Each row is a point. Each copy is the shape, with its points in the same order, turned, moved and blurred by noise. Some copies are also mirrored. Which?

Shape (6 x 2)
-52,-33
-28,14
29,77
-51,34
4,-42
-48,-39
Copy 1 (6 x 2)
-35,-68
-30,-11
-3,69
-61,-4
21,-53
-28,-67
Copy 1 is: only turned
Copy 2 (6 x 2)
-29,-52
20,-24
88,19
39,-60
-35,12
-40,-39
Copy 2 is: mirrored

Shape (8 x 3)
-52,-3,-28
-17,-61,-7
-17,40,18
8,64,18
-65,-45,-47
12,-38,58
-49,-76,30
-63,-11,-77
Copy 1 (8 x 3)
5,0,-37
51,-14,11
-48,35,13
-75,20,19
34,-32,-49
24,32,70
71,27,5
-3,-45,-59
Copy 1 is: mirrored
Copy 2 (8 x 3)
1,-47,3
-58,-21,-45
13,3,42
21,35,46
-7,-80,-36
-70,33,5
-84,-37,-13
31,-81,-36
Copy 2 is: mirrored
Copy 3 (8 x 3)
68,-4,15
24,-53,31
15,43,-13
-1,43,-39
92,-32,40
-40,-19,34
14,-38,84
106,-24,-2
Copy 3 is: mirrored

Shape (9 x 4)
-57,-18,25,4
58,40,57,-69
66,-30,-26,61
-6,29,21,25
46,41,-2,0
-9,48,-45,-73
-48,-24,64,-25
23,41,37,7
-58,-53,43,-13
Copy 1 (9 x 4)
-53,26,-32,37
-6,-76,41,-45
74,-4,-25,71
-8,25,18,19
36,-6,22,-20
4,25,-31,-82
-88,-12,-22,20
-4,0,42,7
-74,-12,-57,36
Copy 1 is: only turned
Copy 2 (9 x 4)
8,-39,44,12
83,-46,-63,82
32,47,-66,-49
18,12,-3,47
20,3,-61,57
-28,-67,-55,61
47,-65,47,28
43,17,-18,67
28,-62,58,-2
Copy 2 is: mirrored

Shape (12 x 8)
-5,-19,-12,0,17,16,52,29
-39,-25,-48,-3,9,24,76,9
-32,79,-69,-8,-25,-61,-47,-54
-53,-18,80,26,-73,31,42,36
-2,19,-60,38,37,43,12,20
-22,-29,-31,42,25,-7,-32,6
-17,-12,-48,-12,31,33,-41,-17
-43,31,80,-3,43,35,-39,23
-18,-17,-5,-9,-186,34,19,34
49,-1,-23,-7,-38,-46,-12,11
-48,56,-39,-12,-12,-42,-21,32
-54,11,-35,-16,41,16,-58,22
Copy 1 (12 x 8)
-31,-1,-16,-31,-11,-1,25,17
-67,22,-42,-2,-14,-5,45,15
35,88,54,89,52,-19,5,-21
-52,48,54,-55,-67,87,7,29
-19,51,-37,-33,33,-28,-2,-36
-32,31,29,-14,2,-54,-28,-24
-44,30,9,1,66,-31,-33,5
-23,32,84,-90,57,28,8,19
-22,96,-8,30,-91,107,-66,76
43,7,19,36,-21,2,-37,12
32,87,48,14,14,-26,28,28
-24,65,34,-28,67,-52,-9,30
Copy 1 is: mirrored
Copy 2 (12 x 8)
-41,-3,-11,-19,14,-9,49,8
-82,13,-28,-36,29,-30,58,-2
-49,46,-48,-47,-58,-50,-110,1
-64,-115,3,26,-5,1,26,-39
-48,62,-8,27,-15,-33,32,40
-32,25,-29,23,33,5,-22,43
-48,62,-36,-5,-18,31,-6,27
-52,-28,76,19,-31,52,-25,31
-65,-112,-132,18,-73,-16,30,-45
26,-20,-61,-35,-25,-24,-20,13
-65,-9,-19,-34,-44,-47,-54,50
-80,27,-6,-6,-18,29,-36,70
Copy 2 is: only turned
Copy 3 (12 x 8)
-40,-7,5,-31,-57,6,18,27
-66,-32,9,-12,-58,36,27,-11
-44,42,-73,66,48,10,-52,-51
17,-47,46,67,-62,34,15,90
-95,35,21,-22,-39,-23,-23,-3
-38,-29,12,-22,-14,-49,-47,7
-30,18,35,-18,2,-12,-42,-42
-3,17,59,7,56,-8,-12,83
49,-13,3,101,-142,68,-66,17
14,28,-64,7,-50,-25,-32,4
-48,14,-47,13,17,39,-43,18
-44,12,22,-25,34,15,-67,4
Copy 3 is: mirrored
Copy 4 (12 x 8)
11,-14,25,25,18,24,71,-4
18,1,11,52,16,47,125,-17
3,73,-86,-29,-95,0,55,2
-98,-13,66,52,-1,-18,49,-49
46,1,-23,64,-8,38,41,29
-4,-12,-59,23,20,36,29,-6
34,12,-42,9,6,62,17,-33
-42,47,49,14,15,31,-34,28
-65,-73,32,61,-114,-16,58,-112
19,-41,-36,-23,-37,-36,47,-9
-32,15,-31,-5,-77,38,66,32
5,34,-36,-2,-19,90,9,9
Copy 4 is: only turned

Shape (13 x 9)
64,-18,-47,28,-10,31,-25,2,-11
-34,-27,-1,-38,111,9,-25,42,-5
-5,42,44,17,-1,35,55,-41,59
-33,14,28,51,-63,43,97,9,49
8,-1,4,-33,59,-33,57,-15,-18
-41,-31,1,28,18,52,-41,-3,-52
50,-49,28,67,16,-64,8,29,44
-32,21,-20,-65,-4,-16,-7,-32,0
79,63,-59,-5,-21,11,40,-54,9
-63,17,1,44,-17,18,-49,-47,-33
-38,3,31,74,-23,10,8,-69,112
7,2,96,9,-50,0,46,-5,10
14,43,31,12,26,7,14,59,-25
Copy 1 (13 x 9)
86,-13,15,8,-28,45,-53,34,-32
-28,52,5,14,80,1,-27,54,-20
2,-6,78,-1,4,73,-16,-87,23
36,43,73,10,-28,111,16,-58,82
-16,51,2,-28,15,43,5,-29,-56
-12,30,36,8,-16,49,-87,64,18
33,-14,28,51,-39,16,75,19,-22
1,40,-29,-25,-1,2,-65,-45,8
92,-1,20,-23,-33,57,-67,-83,-63
-23,32,50,20,-58,27,-102,16,25
-10,-39,52,90,-46,61,-17,-79,56
1,-3,65,-53,-44,52,31,-26,57
40,55,87,-34,16,6,-5,15,-7
Copy 1 is: only turned
Copy 2 (13 x 9)
42,9,-50,33,-3,29,-41,11,18
-40,-82,-24,35,113,-2,47,22,4
-30,43,11,-16,67,46,-6,-99,18
14,84,62,21,20,10,36,-83,1
-6,-2,-51,-44,85,10,38,-6,-26
-58,-26,-31,67,-9,9,9,12,-22
35,1,9,3,63,-76,-65,-35,-24
-30,-37,-12,-74,23,38,40,4,28
36,60,-60,-50,27,83,-37,-21,36
-95,-4,8,8,-21,15,-12,-5,1
-58,33,29,-5,34,-28,-38,-109,76
17,-5,39,-24,17,25,7,-99,-60
13,5,32,10,74,49,-4,17,-50
Copy 2 is: only turned
Copy 3 (13 x 9)
-3,10,-26,-30,-6,58,4,-1,43
-7,23,13,-43,106,-19,57,-43,-57
-60,60,105,11,6,15,-43,12,-11
-70,38,105,73,-8,-11,-8,40,56
9,76,42,-22,19,-48,-2,-52,-13
-38,33,-28,47,46,45,44,-20,-29
39,-26,64,17,55,21,-37,-62,55
-24,51,-15,-7,23,-44,-40,15,-49
2,79,14,-54,-57,22,-54,34,34
-27,60,-26,77,45,50,-21,20,-36
-73,39,84,55,72,51,-103,18,28
-29,-3,86,71,-32,-9,-36,-23,-17
31,18,58,9,3,11,39,10,-32
Copy 3 is: only turned
Copy 4 (13 x 9)
75,-23,31,48,7,-8,2,-17,16
-36,-39,-28,-17,92,36,-12,9,-10
6,20,-16,10,-48,67,75,-78,-17
-27,23,38,39,-85,28,102,-47,-46
0,-20,6,-71,36,17,48,-45,17
-10,-33,6,35,11,-13,-50,-45,-50
65,46,-24,-24,-8,-28,55,45,-29
-41,0,6,-15,-2,16,-1,-56,73
80,1,41,23,-9,23,69,-95,81
-20,24,-12,38,-17,-29,-44,-89,-19
-6,49,-84,58,-79,5,78,-58,-10
12,35,23,-45,-91,45,29,-34,-41
19,35,48,-14,36,49,16,-27,-37
Copy 4 is: mirrored

Shape (15 x 11)
-7,-38,68,14,-77,-23,17,-11,12,-62,-1
-62,-9,28,16,9,46,21,10,43,36,55
-15,1,-16,-14,34,-12,-14,41,65,-98,50
-49,-56,14,-8,3,74,0,-21,-36,6,23
-44,-20,85,-40,44,38,-10,59,24,6,25
-47,-1,36,87,-77,70,8,-44,-38,20,-125
54,-4,-26,37,49,-37,62,-63,-17,-28,-9
20,-77,6,44,-12,-13,-9,-26,-11,-25,12
29,44,-17,-47,-10,34,11,-54,46,-7,14
20,-13,-68,28,30,-5,-16,-1,14,27,0
-22,-49,-108,-63,-77,39,7,-9,7,8,-76
23,11,34,-22,-19,16,-49,-48,11,-18,24
5,-10,-51,-12,9,-97,-32,-31,-79,-39,5
-57,10,10,31,-11,-7,-32,-31,-25,100,-64
36,64,2,29,15,19,55,17,-43,51,8
Copy 1 (15 x 11)
32,-12,-7,-10,-113,0,37,64,0,-7,11
-27,-51,-25,9,-54,58,-75,-8,51,0,-1
9,-10,-44,-29,-16,-52,11,-61,61,-46,48
-5,-93,-13,-73,-22,43,-27,-2,14,49,-13
-53,-54,-1,-81,-45,4,-64,13,41,-47,27
74,-74,48,8,-13,27,-27,158,18,61,-51
-16,16,17,15,26,36,82,2,-3,0,-55
-4,-68,5,8,-43,13,48,5,-49,-2,-12
-1,26,-29,-5,-48,-7,-32,-31,7,1,-79
-32,-25,-18,43,34,1,-8,-20,-16,16,-17
-16,-31,-93,-7,1,-73,-7,64,10,132,-59
22,0,16,-26,-63,-23,-19,-26,-44,3,-36
-9,59,13,-10,19,-14,60,-13,-58,69,55
-35,-24,72,38,-6,26,-72,68,-8,78,-18
-21,32,-18,0,41,84,-35,59,-20,-28,-39
Copy 1 is: mirrored
Copy 2 (15 x 11)
18,55,81,85,10,51,-10,-62,-25,-49,-29
6,-60,42,44,92,-25,-17,-53,-13,-4,16
-47,45,35,-31,73,-4,-9,-34,6,-67,-82
9,-38,10,40,86,49,62,-77,-18,-16,26
12,26,25,1,128,-18,-1,-39,-72,-1,27
88,-31,56,136,0,50,55,-37,0,113,-51
-79,-11,77,18,-32,-5,91,-42,12,-31,-35
-3,-16,70,13,-11,58,45,-63,-17,-46,-10
-11,21,-10,29,10,-54,19,-72,71,-13,13
-13,-53,27,-33,-10,-8,34,-12,22,-15,-27
107,-11,-15,53,-2,-2,89,25,60,-72,-32
-17,22,-14,24,2,19,-11,-78,8,-3,12
-76,0,-25,34,-68,50,51,8,-45,-60,-42
44,-72,-2,76,-24,-22,7,-23,-63,52,-9
-62,-30,64,50,11,-32,37,30,18,43,38
Copy 2 is: mirrored

Shape (17 x 12)
-58,31,-62,16,-14,36,29,65,36,42,27,43
-55,66,-39,-60,-67,-16,-26,-36,-6,-45,-12,64
-32,-12,34,11,5,-68,23,64,-12,-55,13,-23
35,30,-63,67,-39,41,-45,33,-75,-32,67,14
40,14,-70,17,-43,-8,-20,-68,17,-38,11,44
20,-47,56,65,37,33,39,-58,54,33,-43,57
50,-41,-25,69,-16,59,-32,-9,-42,44,-69,13
23,-29,4,-31,-77,17,60,1,-37,-58,30,-37
-73,-62,-15,-41,-10,36,-23,1,-43,-49,68,20
39,39,29,-56,-22,-7,-10,16,8,-31,65,-57
2,60,20,-31,6,-66,-62,-47,50,73,47,-60
26,24,12,17,-30,20,-44,52,-68,60,-19,-34
8,-59,-10,13,29,4,27,1,5,-54,60,-46
49,43,-8,16,51,4,59,-58,43,4,51,-51
58,44,7,-49,19,25,13,-45,19,51,-66,-32
-13,43,-36,40,-45,34,-55,9,3,-30,14,-23
-70,16,-20,-14,-20,38,58,-27,-63,0,-27,-36
Copy 1 (17 x 12)
23,-83,-11,15,12,13,65,3,-13,27,-56,70
-25,-45,-36,6,67,36,-25,-43,49,-32,41,114
-16,-49,-7,-51,-72,28,-39,25,-38,-56,4,45
68,-10,55,-7,101,39,-61,38,-54,1,-11,32
46,8,-27,54,81,-7,-39,18,61,-26,27,47
-15,-20,-48,67,-18,-139,17,26,-18,14,50,-18
70,19,31,1,27,-59,-16,0,-16,74,68,2
31,4,-61,-21,6,16,-81,-66,-18,-51,-31,2
-36,-104,-4,-12,44,47,-31,-31,-18,-35,14,-46
-40,29,-18,36,-26,59,-95,-27,3,-36,-50,33
-116,85,0,10,-12,36,-6,46,89,13,-24,53
0,47,52,-20,-5,25,-10,-15,-35,63,23,28
11,-44,4,3,-20,-13,-64,37,3,-58,-44,-41
-19,33,17,45,-4,-83,-49,22,43,-59,-84,24
-1,47,16,56,-42,-60,-39,-61,65,27,18,58
-2,-28,-8,-24,56,25,-68,35,13,36,-13,49
-10,-36,17,-69,29,-48,-19,-93,13,-6,-19,29
Copy 1 is: only turned
Copy 2 (17 x 12)
-10,72,-8,-9,35,26,19,-2,-31,48,-11,87
-36,-30,15,-114,4,-20,-40,65,3,45,-17,16
-43,14,27,13,-49,-51,-14,-48,-20,-46,19,10
-4,-57,-66,-22,-12,-59,86,1,-24,31,53,98
-4,-28,-44,-48,76,-67,12,47,24,34,40,4
69,40,20,47,58,14,3,-37,83,49,66,-50
46,-57,-26,31,35,30,87,-11,-5,63,36,-31
-42,-20,39,1,-10,-16,54,70,0,-55,78,17
32,-55,45,-41,13,-4,16,-3,23,-60,-14,100
-69,-40,-24,37,-20,-19,-48,41,14,-34,68,58
-12,-37,-69,32,30,10,-145,8,-41,3,62,15
3,-54,-27,50,-43,37,20,3,-63,53,45,24
-37,-17,11,27,48,-34,21,-34,28,-79,60,49
-53,12,-13,34,86,-9,-38,-9,22,8,136,34
-61,-47,3,49,49,55,-40,37,9,71,71,-35
-29,-33,-77,-48,-2,7,33,-7,3,12,36,38
-27,-23,65,-67,15,54,25,-7,-39,3,71,21
Copy 2 is: mirrored
Copy 3 (17 x 12)
-70,-58,16,11,-25,45,-21,13,93,2,-22,56
-59,-19,-15,4,-24,-22,30,-119,3,-13,7,44
-22,-26,-51,-16,-50,24,-15,15,-11,81,16,-58
22,3,44,-94,-104,25,-20,-7,46,8,36,67
33,-34,8,-56,-24,37,27,-76,-1,-59,-1,34
9,-46,39,42,27,71,-21,69,-82,-77,-9,3
21,43,10,-45,-20,82,0,56,-42,-39,-11,101
31,6,-27,-17,-78,-31,98,20,4,8,-2,-13
-11,10,73,-16,-43,-32,0,-33,7,74,-65,-3
-43,32,6,-52,-37,-17,54,7,26,-6,58,-66
-57,62,-33,-44,46,-2,-43,-21,53,-79,33,-78
-56,76,-23,-51,-46,22,-20,60,7,0,35,61
45,-5,35,-32,-24,32,32,26,16,44,-5,-64
36,-6,31,0,35,35,26,25,50,-47,80,-56
-35,42,-10,-1,75,32,61,31,-4,-58,59,28
-27,41,15,-31,-75,70,3,-40,32,-14,24,18
18,40,-8,78,-13,-3,27,-6,18,35,18,48
Copy 3 is: only turned
Copy 4 (17 x 12)
-13,17,20,-77,-6,64,10,70,5,-1,-8,7
-47,-7,77,-33,6,-31,54,1,-66,87,-71,-9
52,-41,18,5,28,-1,-18,-46,37,-30,-41,50
-64,24,-28,-2,20,-20,54,37,-78,-99,-17,58
-38,45,-14,5,-44,-77,15,37,-57,3,-65,-8
40,84,19,-9,-11,-92,-44,25,40,13,75,-49
3,120,26,36,-11,-48,63,37,1,-62,38,-4
-31,-63,4,57,-26,-11,30,-35,-8,-40,-6,-29
-107,-4,26,17,13,-13,18,-17,48,13,-11,55
5,-54,-73,46,42,-6,38,-11,-18,18,-32,-6
57,-14,-75,16,63,-78,63,76,44,68,-78,-17
40,35,5,28,65,-3,116,27,-2,-58,9,19
-34,-1,-54,26,-20,-21,-37,-25,54,-45,-22,8
21,1,-116,-39,-24,-69,4,7,31,-2,-10,-54
54,65,-41,23,-6,-38,91,-8,8,50,8,-75
-35,35,-1,3,60,-13,25,35,-34,-32,-58,-19
-40,2,43,-42,-4,-12,88,-35,47,-25,-21,-57
Copy 4 is: only turned
